Every row gives one point. Each copy is the shape, with its points in the same order, stretched, turned, moved and blurred by noise. Is it also mirrored, or only turned?

Shape, 8 rows:
[[ 15  16  35]
 [ 19 -24  -7]
 [-52   9  22]
 [-13 -29 -10]
 [ 14  13  56]
 [ 20 -30 -13]
 [-32   6  -4]
 [ -7 -19  20]]
Copy 1:
[[ 32  14   4]
 [ -8 -22 -19]
 [-10  60 -26]
 [-23   0 -36]
 [ 48  21  -7]
 [-13 -27 -23]
 [-23  31 -12]
 [  4  13 -35]]
Copy 1 is: mirrored
Copy 2:
[[-23  25  24]
 [-12 -27   0]
 [ 35  21  47]
 [ 11 -24  10]
 [-33  21  47]
 [-11 -34 -14]
 [ 28  14  17]
 [  0 -16  27]]
Copy 2 is: mirrored
Copy 3 (8 x 3):
[[ 19  -4  28]
 [  7   4 -33]
 [-48 -39  22]
 [-22 -17 -36]
 [ 30 -19  40]
 [  6   6 -43]
 [-43 -13   1]
 [ -2 -26  -7]]
Copy 3 is: only turned
Copy 4 (8 x 3):
[[ 46  -8  18]
 [ 13 -26 -27]
 [-23   4  43]
 [-18 -22 -15]
 [ 50 -18  36]
 [  7 -26 -32]
 [-17  12  11]
 [  6 -28   9]]
Copy 4 is: only turned

Shape, 10 rows:
[[ 18  -4 -38   9]
 [ 17 -29 -42 -32]
 [  5  23  12  29]
 [ 14   7  38   4]
 [-22   9 -10   8]
 [ 11 -28 -51 -10]
 [  1   6  -9 -27]
 [ 25   6   7   4]
 [  8   1 -35 -18]
 [  0  -3  46   2]]
Copy 1:
[[ 14  31 -23  15]
 [ 34  -5 -60  14]
 [-28  23  27  -5]
 [-35 -15  19 -21]
 [ 11  11  16  20]
 [ 31  14 -49  29]
 [ 21  -7 -10  -7]
 [-17   7  -1 -13]
 [ 30  10 -23   7]
 [-37 -27  25 -13]]
Copy 1 is: mirrored
Copy 2 (10 x 4):
[[ 36  11  13  15]
 [ 56  -9 -17 -19]
 [-19   7  30  23]
 [-16 -26  24  17]
 [  1  13   5 -21]
 [ 57   6   4 -15]
 [ 15  -6 -27  -7]
 [  8 -12  18  26]
 [ 38   6 -19  -4]
 [-17 -33  26  -5]]
Copy 2 is: mirrored

Shape (11 x 6):
[[  8  34  19  28  28   7]
 [  2 -27  -5 -14  13 -12]
 [ -6 -44 -22   3  -4 -17]
 [ -4 -55 -17  -3  -8   4]
 [-17  15  -6   1 -60   7]
 [  5  23   8  14 -15 -28]
 [-29   7 -15  -7 -30   1]
 [ 14 -30 -31 -20  12 -23]
 [ 13  16  16   2 -22   4]
 [  1  22  37   7   5 -24]
 [ -7  -3  38  -7   1  -4]]
Copy 1:
[[-18  28  33  28   8  21]
 [ 12 -15   5 -15  20 -20]
 [ 20 -39 -15  -3  16  -2]
 [ 23 -42  -6 -21  10   1]
 [-33   2 -36 -10 -36  16]
 [-33   6 -10  28 -10  -4]
 [-12   5 -32 -16  -6  10]
 [ 31 -17 -11  -9  18 -32]
 [-24   8   7   2 -27   4]
 [-47   5  19  11   8  -7]
 [-35  -9  17 -16   5  -5]]
Copy 1 is: only turned
Copy 2:
[[  9  20  17 -25  25  40]
 [  1 -15 -17  17  26 -24]
 [ -7 -24 -22  57   7 -21]
 [ -3 -36 -21  52  -7 -18]
 [-27  12 -28  12 -54 -15]
 [  1  39  -5   4   8  -3]
 [-22   2 -36  14 -24  -4]
 [ 14 -16 -34  36  28 -33]
 [ -3  19   5 -14 -18  -6]
 [-13  28  22 -13  24  -4]
 [-22  -1  17 -10  15 -13]]
Copy 2 is: only turned
